Each row of a before or after table is a point. One or more steps were done to the points. Then noise was added and the rows were shuffled. The steps act on columns, c1 being the first. Name the steps. A step turns or swaps two columns, mirrors them in a line or flattens them onto one, adds a multiple of one to another, or multiplies or shifts one. Angles are multiples of 10 degrees, from the lower column toward the higher: turns from -170 to 170, lines from 10 to 170 but not 90. Use the fewest steps. Two steps may share a column if one is a turn and the other turns, adds or multiplies; they go together, in the order done. Otherwise the lowest column goes first.

Before (13 x 2):
-37 51
27 -1
44 -67
-11 -22
-3 -60
37 15
43 3
54 31
55 -44
56 -29
-46 48
41 11
-63 -54
After (13 x 2):
19 -24
-16 34
10 -2
-23 -39
0 -41
16 1
15 10
-14 37
24 -30
15 -46
15 6
20 20
-6 -14
Steps: multiply c1 by 0.4; multiply c2 by 0.7

Before:
-3 41 48
13 17 27
11 50 -59
37 -41 24
53 -48 50
38 -47 59
-67 18 14
23 -1 12
0 26 -1
44 -11 -11
55 14 -23
After, 11 rows:
-30 19 -42
30 19 52
-25 5 56
-26 -5 34
-31 7 -10
-68 -16 -20
42 4 -54
-41 -18 6
-72 -21 -8
-2 10 4
-27 0 3
Steps: turn c1 and c3 by 140 degrees; multiply c2 by 0.4

Before (11 x 4):
6 2 12 24
-7 20 1 -25
-13 -2 4 10
-3 -13 14 -11
17 -14 -27 -24
5 -13 13 -11
17 -5 16 21
-9 -12 9 -20
0 95 3 18
11 -13 15 -24
-12 -4 13 -13
After, 11 rows:
3 -37 10 8
-6 46 6 -85
-1 -8 20 12
1 -37 13 5
-1 -34 16 -1
-4 6 9 3
-1 -52 15 3
5 14 -32 1
1 -34 10 3
-6 -19 0 -30
0 9 10 4
Steps: multiply c1 by 0; turn c2 and c4 by -70 degrees; add -1.5 times c3 to c2

Before, 12 rows:
-10 13 19 3 39 -5 36 11
7 -26 3 18 39 -3 -31 13
-15 95 41 13 -45 -7 -34 6
-23 -26 -2 -10 -18 -16 -30 -7
-5 -23 -1 -4 11 -12 -25 7
12 6 -16 -17 33 1 -5 24
0 -31 17 -18 -6 -1 -22 13
-11 -17 -19 15 26 0 -17 12
-14 -25 -21 -20 31 -11 -4 -5
46 -5 -12 -5 44 -10 -18 -41
-13 -22 -3 5 -67 -2 -11 7
-13 -32 -20 -15 38 43 -27 -18
After (12 x 8):
-1 -51 17 -25 0 55 -34 2
6 -43 30 22 6 -4 -5 3
50 -36 12 -31 27 -15 0 32
-19 -2 29 -9 -35 -26 -19 0
-8 -17 26 -6 -25 -2 9 -22
-22 93 46 12 45 -10 18 4
0 -25 22 4 -12 -16 -7 -11
-1 -31 11 24 4 1 -29 -4
-13 38 12 9 -57 -3 -11 0
-5 -41 -2 -18 1 -17 -28 -12
18 -25 1 -1 28 2 -15 -26
-20 -23 -29 11 35 -6 26 -4
Steps: turn c3 and c7 by 70 degrees; turn c1 and c7 by 20 degrees; turn c2 and c5 by 50 degrees; mirror c4 and c8 in the line at 20 degrees; multiply c6 by 1.3

Before:
16 -42 4 -1 -14 -10 -17 -14 35
19 -10 25 -34 -57 41 10 -44 11
-6 48 37 18 15 -36 41 62 -66
-31 -8 -49 -62 -39 -15 -6 -2 -6
20 30 -26 -49 -61 -31 7 -18 -16
-21 35 -5 38 -56 -36 32 -21 -69
-10 28 -46 1 30 -32 -52 -42 10
-36 23 -52 45 -20 -18 29 48 1
20 37 38 38 -41 45 -44 -26 -44
-48 37 -57 -48 17 46 -23 24 0
35 -34 -26 -54 -10 -41 32 59 -45
18 7 -32 -36 3 22 24 23 -22
39 -35 -2 17 0 43 33 -6 -27
20 34 18 -47 29 -24 -30 4 34
After:
-40 -48 -8 37 9 -21 41 77 -38
-9 13 36 -22 -1 -6 32 4 -32
-57 -47 6 68 -40 -2 26 -15 -50
-61 -24 58 34 -11 -4 27 22 21
14 -41 9 -39 -43 -11 12 -20 -42
1 -17 48 -22 -7 44 30 47 -63
-22 -9 51 -49 -31 18 -6 -13 -44
13 35 -40 -40 -43 -18 9 -35 -11
62 20 -46 52 -27 -52 -44 -16 -20
49 -46 -17 -67 17 -25 -33 0 10
12 56 -11 33 -3 11 29 -8 -11
45 -47 18 -3 25 -4 -53 -47 14
31 13 -11 -7 -6 43 -14 -17 30
-20 21 63 -42 10 -52 -27 8 -26
Steps: add -1 times c7 to c1; turn c2 and c6 by -120 degrees; mirror c3 and c8 in the line at 80 degrees; turn c4 and c9 by 30 degrees; multiply c5 by 0.7

Before (13 x 11):
40 58 50 25 -43 45 -7 -46 -21 -38 18
-48 -6 -9 -22 0 -4 0 30 65 9 36
-31 -10 -41 -4 39 -3 23 1 51 -15 -3
35 26 35 11 15 42 -46 -61 -10 -43 20
8 -21 56 -12 21 24 -14 24 21 -10 -3
-5 -15 11 10 -17 56 -56 12 -9 -38 11
-1 -40 -50 -30 -6 5 33 28 46 33 -3
-7 10 18 27 -33 10 0 -69 57 -27 -38
55 58 18 24 -36 8 -12 -49 40 -95 -26
8 -13 18 41 -20 0 36 -54 39 -80 9
-9 -23 -10 -7 -8 -45 -21 16 6 18 9
-11 -25 18 -68 -12 17 -25 -6 2 -17 20
-61 -4 -34 -17 12 -18 41 20 17 -10 -33
After:
-13 -13 -4 16 -14 0 4 -18 3 -31 70
-62 -24 21 37 12 -2 30 35 17 29 -1
-7 10 -69 20 -32 -1 24 -19 57 -11 -42
-31 -19 2 4 40 0 25 41 50 13 3
56 65 -49 11 -36 0 75 -18 39 -57 -32
-9 -13 16 -5 -7 -1 -25 11 5 -10 11
-47 -6 31 -21 0 1 -9 8 65 4 37
40 61 -46 -28 -43 0 28 -51 -22 -25 -13
9 -13 25 8 22 0 1 -55 19 -16 9
-5 12 12 -15 -16 0 5 -11 -8 -67 -4
36 49 -60 -21 13 1 14 -35 -10 -59 1
8 -32 -55 -28 -20 -1 87 -18 39 -9 -31
-1 -55 27 19 -7 0 -10 50 46 45 25
Steps: add -0.5 times c7 to c2; turn c7 and c10 by 60 degrees; turn c3 and c8 by -90 degrees; mirror c4 and c11 in the line at 120 degrees; multiply c6 by 0

Before:
-17 -4 6 15 11 52 61 -59 -29 24 2 -9
36 -19 4 -80 43 4 -4 -27 26 -34 -22 -12
-20 25 -1 -21 39 -46 -5 2 14 -19 -37 -55
31 19 -10 -43 -25 25 -2 41 38 -30 44 20
-22 -33 -6 -3 47 -14 -17 3 -17 -55 -2 -14
-6 -30 85 -64 1 7 42 4 7 5 20 35
11 -26 -13 7 0 -30 -20 -12 13 -18 -34 -28
0 7 8 29 27 -25 -40 -11 4 -38 -56 54
63 4 -14 -23 1 -33 -3 -8 -47 48 -60 -1
-40 42 54 -24 -24 35 9 8 -16 -27 6 -64
-8 -44 12 19 1 -17 29 28 -9 -4 -69 36
-6 -8 27 2 -10 -25 -18 -13 2 4 36 16
72 -20 -18 -12 29 12 55 -38 -20 -62 20 -11
-6 -26 -28 -25 -25 -28 31 8 -14 -38 -34 19
After, 14 rows:
-13 27 29 20 18 -34 31 29 -18 -40 -27 20
51 20 76 47 41 19 55 0 46 -41 13 -11
-11 -25 27 5 -34 -37 -4 -2 29 -27 -47 -56
-11 43 17 12 4 -68 29 49 2 14 -18 37
46 -18 35 6 -8 43 -1 40 -30 -52 24 20
1 -7 65 48 -11 -55 -39 -38 24 6 -24 54
-3 29 78 -36 -8 19 41 34 -2 -54 7 34
-29 2 -31 -14 13 2 61 -16 15 25 50 -8
-4 9 20 -1 -2 35 -18 -24 -12 3 -26 17
31 -4 -85 -53 67 -60 -4 -11 26 5 -33 -2
-44 -41 94 13 2 6 9 14 -24 -33 35 -64
16 27 17 18 -5 -33 -19 -24 -2 -4 -31 -28
45 18 56 -11 -19 -22 -4 -29 39 -87 4 -13
-28 32 76 45 -14 -3 -18 -9 45 -30 -15 -15
Steps: turn c1 and c9 by -30 degrees; turn c5 and c9 by 110 degrees; multiply c2 by -1; add -1.5 times c10 to c3; turn c4 and c10 by 60 degrees; swap c6 and c11; add 0.7 times c7 to c8

Before, 14 rows:
1 -26 -1 -18 -28 -11 -25 -24 4 22 -6 -27 -10 6
9 12 -14 -12 -1 -8 -25 3 -8 -19 -32 7 6 -14
9 15 -22 17 -3 7 -4 4 16 8 -4 4 -2 3
-33 -5 1 21 -31 19 14 3 -28 -22 -32 -13 8 -31
5 7 -18 -3 -11 12 -22 -5 1 26 -16 -28 18 12
-28 22 -17 -22 17 -7 -19 4 0 19 1 5 2 6
3 21 -6 -12 7 20 7 3 -4 -7 17 -23 2 2
-24 -22 -4 16 -27 5 2 20 -13 -8 4 -6 27 -27
12 -15 3 18 -12 4 -11 -15 -21 2 -2 5 -3 -31
9 19 8 -6 -4 -1 1 -26 7 15 -10 -4 19 -6
10 -20 -12 -12 -6 31 10 -20 0 4 9 -2 8 -13
-14 -9 13 -7 -27 22 -31 -31 -6 -18 15 4 2 11
-7 -11 25 7 -2 16 -25 -9 1 0 -21 9 -12 14
-19 17 -9 7 16 -7 12 -14 -19 -19 13 0 25 9
After, 14 rows:
-19 11 -19 6 12 -5 12 -14 -17 -19 41 -17 24 9
-23 -13 13 17 -33 6 3 19 -13 -9 12 -27 27 -27
10 -18 -4 -12 -17 35 14 -18 0 6 27 -7 10 -14
-14 -1 24 -8 -19 22 -30 -32 -7 -18 47 3 -1 12
11 18 7 -6 7 -1 0 -25 8 16 -32 -19 20 -6
0 -15 16 -18 -32 -11 -25 -24 5 21 -18 -22 -9 4
12 -10 12 17 -11 3 -10 -16 -21 2 -7 7 -3 -28
3 17 -11 -13 10 19 9 3 -3 -7 49 -22 5 3
9 13 -15 -12 -4 -8 -24 3 -8 -20 -96 2 5 -12
-34 6 15 22 -25 16 15 3 -29 -22 -98 -20 9 -33
-29 17 -28 -22 11 -8 -20 4 -1 19 3 5 3 7
9 14 -20 17 -10 7 -6 6 14 7 -14 6 -2 2
5 12 -13 -1 -15 10 -23 -5 0 25 -46 -41 17 12
-6 -12 27 7 6 16 -23 -10 1 0 -63 18 -12 15
Steps: turn c2 and c5 by 20 degrees; turn c3 and c5 by 30 degrees; multiply c11 by 3; add -0.7 times c13 to c12

Before, 8 rows:
5 -2 31 4 17 -22 -10 -4 -17 30 -1 22 2 28 -10 95 -23 -33 18 44
-31 62 -82 1 -8 6 -35 -14 -51 71 57 24 1 15 -2 -53 52 -25 -50 -9
41 -13 27 29 50 -39 -22 7 8 -18 13 2 -4 1 12 53 -30 6 8 18
8 -14 75 -56 -49 15 -37 -15 -19 16 -8 19 26 -17 -14 -61 -37 -21 -33 -20
29 -16 3 12 64 -37 13 -10 34 58 -13 15 17 21 -1 28 -2 -32 11 37
17 -24 24 30 27 -9 -38 41 33 4 40 -25 48 30 63 44 13 -11 -3 37
-3 34 36 -19 -55 38 4 -75 2 -12 -1 16 8 -6 -3 -79 -2 -29 -25 15
-30 -20 42 -15 -41 60 -40 -45 12 -3 -3 3 33 10 -41 -77 -28 -25 -26 -50
After, 8 rows:
6 -3 30 5 17 -21 -9 23 -5 -33 -2 29 3 15 -10 95 -22 -36 18 46
-22 -13 42 -17 -40 62 -38 1 18 13 -3 -3 34 46 -43 -76 -28 -25 -28 -49
32 -1 4 12 65 -36 14 50 47 -30 -11 -4 15 19 -2 29 -1 -33 10 39
-14 13 35 -18 -55 38 4 3 11 46 1 13 6 62 -3 -80 -2 -30 -25 17
24 -8 23 30 26 -10 -38 -10 21 -44 40 -38 48 -21 63 44 11 -13 -2 38
11 -4 75 -56 -49 13 -36 26 -10 15 -8 26 25 5 -14 -61 -35 -17 -33 -22
43 2 27 26 51 -37 -21 -19 10 3 14 -2 -6 -7 13 52 -28 7 9 14
-50 20 -83 -1 -10 5 -34 66 -43 -30 57 44 2 16 -2 -52 51 -26 -52 -9
Steps: turn c1 and c2 by 20 degrees; multiply c2 by 0.4; turn c8 and c14 by -60 degrees; turn c8 and c10 by -110 degrees; turn c9 and c12 by -30 degrees; multiply c9 by 1.3

Before (14 x 24):
6 -13 4 -3 14 0 -14 10 -5 13 1 -10 -12 6 29 12 5 -30 -19 3 28 -17 6 -18
7 -14 7 -9 0 -5 -2 -40 -8 -36 -29 -58 -3 28 44 16 -5 -3 18 4 -17 -38 5 27
-20 -24 -36 -31 8 -10 25 -7 10 -1 -35 10 -19 -1 55 2 18 -9 -7 25 12 7 -8 -36
-7 18 -16 -32 46 -33 25 -4 26 54 -18 33 -12 18 20 14 -6 -16 10 14 -13 6 8 30
-14 0 -37 -2 28 -14 -31 6 -23 23 -28 9 -5 8 2 -6 -19 -4 2 -22 -2 -3 5 -2
-21 20 -17 -21 3 -21 1 8 -9 14 -17 1 -1 9 5 26 -24 -32 6 6 -29 14 7 4
-11 -18 -26 9 -3 -8 9 -11 -4 4 20 -29 -19 3 20 23 10 1 23 40 16 -3 14 27
32 -41 -3 -3 -15 -11 -18 -18 -25 2 10 -22 -8 -12 21 47 -19 31 11 -1 5 9 0 -2
11 4 -3 16 -11 -37 -4 -5 -7 0 -15 -34 29 -27 29 17 -3 -6 8 -13 37 -18 -11 -27
-9 4 52 28 28 16 -36 -41 39 9 8 26 -33 24 32 -11 -14 17 -12 13 4 2 23 -19
-29 0 8 15 -28 -9 5 0 -4 -11 -48 -6 23 -20 9 -26 14 30 -3 -15 37 -4 37 22
8 -5 3 1 39 -49 7 -34 22 23 -12 -21 -3 -13 1 5 -9 1 1 14 54 -1 49 -25
2 28 1 -22 -13 1 -24 -35 0 -15 -2 -11 -8 4 11 -19 15 -13 -5 8 -3 14 3 -19
-10 3 -20 -25 15 11 -12 12 9 33 31 26 -2 5 30 -1 -35 -6 -15 33 29 3 1 -18
After, 14 rows:
-20 -25 -36 -30 8 -14 21 -7 11 -26 -33 9 36 50 -47 3 -15 -28 14 -5 11 20 -17 25
0 30 -4 -24 -13 2 -23 -32 0 -5 -1 -11 13 32 -18 -20 0 4 13 -14 -4 33 -8 12
6 -13 7 -12 1 -5 -5 -41 -6 1 -27 -57 -13 -13 -35 18 -6 -26 -18 -38 -15 -96 -5 -26
-5 18 -16 -33 47 -33 23 -3 27 -23 -17 34 -6 -23 -24 17 -10 -2 -10 52 -16 15 -4 -33
-23 18 -18 -21 2 -21 6 6 -8 -9 -19 0 1 1 -22 26 12 22 -21 15 -28 37 -5 -5
-8 5 -22 -29 13 11 1 12 8 -40 32 26 11 32 -28 -1 37 -14 -11 29 30 6 -12 14
31 -37 -5 -2 -16 -10 -13 -18 -26 -1 8 -22 6 -12 6 47 13 -36 -19 2 5 26 -11 0
-11 5 51 27 28 18 -29 -39 38 -14 8 27 37 52 -12 -9 27 -34 0 8 7 5 14 -1
12 3 -3 13 -13 -39 -5 -5 -9 11 -14 -35 -9 14 -26 18 -2 -14 -8 1 37 -46 -21 37
8 -11 3 -3 14 0 -11 11 -6 -6 1 -10 19 33 -41 12 9 6 18 11 30 -44 -2 10
-13 2 -38 -2 30 -11 -22 7 -22 18 -29 7 3 10 -3 -6 23 3 -13 27 -2 -6 -5 -4
-11 -18 -23 11 -3 -10 -1 -11 -4 -39 21 -29 1 -39 -15 23 -20 -15 -10 -5 15 -8 4 -32
9 -5 6 3 39 -47 10 -35 21 -18 -10 -22 13 24 1 4 4 -1 -6 21 56 -1 37 19
-29 0 11 16 -27 -8 2 1 -1 15 -47 -8 -29 -52 12 -24 -12 -30 11 -7 37 -9 28 -6
Steps: turn c17 and c19 by 140 degrees; turn c7 and c17 by -20 degrees; turn c10 and c20 by 100 degrees; add -1.5 times c24 to c14; turn c13 and c24 by 150 degrees; turn c15 and c18 by -140 degrees; multiply c22 by 2.5; shift c23 by -10

Before (10 x 32):
48 -5 32 11 7 18 1 21 -6 12 2 -2 -5 -16 5 19 -41 -37 9 20 33 -18 -8 -40 -21 6 3 -35 73 -16 -6 9
-15 29 27 -32 -95 -13 13 33 -3 -15 -11 16 -8 13 25 16 -41 8 -15 15 55 -1 -17 -12 -2 2 71 -1 -1 -10 -11 8
-15 -2 -7 14 24 8 22 24 2 3 -11 8 6 5 -28 17 -13 2 12 -27 -2 -4 0 79 24 -7 18 6 4 -14 21 -11
-26 -3 -12 13 7 -24 23 33 -7 20 32 18 -44 -14 16 5 -4 -10 42 9 1 -11 -17 2 22 0 -1 4 6 22 20 9
2 -10 -5 21 -19 -19 15 31 -4 60 -1 -6 -10 31 -3 -35 1 20 -4 15 -14 20 0 -38 7 4 -24 -32 -1 60 -26 0
-14 -10 -23 3 18 3 -19 8 -36 -28 -2 -10 3 -25 9 17 0 18 -4 -2 8 -21 -13 -30 2 0 -18 8 -1 -21 -24 -16
-24 -10 19 -41 33 -19 0 23 -3 2 7 -4 -31 -5 -21 16 -32 8 -14 10 -18 4 -6 9 14 -20 -12 5 5 -12 35 8
14 -15 -10 -3 -12 -18 15 -15 -30 -23 -4 -2 -49 -26 14 -8 -5 -22 -15 11 -19 14 -26 -18 4 -7 -4 4 -7 -1 16 11
-9 8 32 19 -28 -28 -9 21 -20 -15 -10 1 -1 -28 20 5 -10 15 0 10 44 -16 -12 -33 12 -28 -28 -7 3 45 -14 10
-18 -13 25 2 9 -24 17 8 -7 23 -12 0 5 -15 1 13 -5 1 -16 3 -4 4 -9 -19 -21 -36 -32 8 1 -15 -12 -2
After, 10 rows:
-14 28 -26 -30 -94 -11 14 16 -65 -15 -10 17 1 12 36 15 31 -6 -17 12 56 6 -17 -13 -6 -17 -42 2 -1 -9 -63 8
-15 -1 6 15 25 9 23 19 -18 4 -11 10 23 5 18 18 -26 -6 12 -28 -3 -1 0 77 4 15 -16 5 2 -13 -28 -10
-27 -3 7 14 8 -26 23 24 3 20 33 18 22 -14 0 5 18 -5 38 8 1 -14 -18 4 -46 -1 -22 6 6 23 -31 9
-7 7 -38 20 -30 -27 -6 14 32 -17 -12 -1 14 -28 7 5 21 -22 -1 11 46 5 -12 -32 3 10 -20 -7 5 45 -66 11
48 -4 -27 13 8 19 1 14 -1 12 1 -2 -21 -14 39 18 13 3 9 20 33 -41 -7 -39 -7 -22 -17 -36 72 -16 -55 10
-26 -11 -28 -43 32 -20 0 22 12 4 7 -4 13 -4 37 15 -13 1 -14 7 -19 7 -5 7 -31 7 -12 4 4 -13 -15 8
-15 -12 23 4 18 2 -19 -6 30 -28 2 -9 3 -24 -4 16 9 -28 -6 0 9 4 -12 -31 3 16 -28 8 0 -20 -72 -14
-16 -14 -33 3 8 -26 16 10 32 24 -12 -1 -20 -15 6 13 3 3 -16 3 -2 2 -9 -18 7 25 0 9 1 -15 -62 -4
15 -15 6 -2 -12 -19 16 -25 15 -25 -5 -4 4 -27 4 -9 15 23 -15 10 -19 -13 -25 -17 -49 5 -15 4 -7 -1 -36 13
3 -9 6 21 -20 -19 15 31 23 62 1 -6 7 31 2 -35 -4 7 -4 16 -15 30 1 -38 -9 -2 -9 -31 0 59 -75 0
Steps: turn c3 and c26 by -160 degrees; add -0.5 times c32 to c26; turn c9 and c27 by 110 degrees; turn c8 and c27 by -30 degrees; swap c13 and c25; turn c15 and c17 by 100 degrees; mirror c18 and c22 in the line at 60 degrees; shift c31 by -50
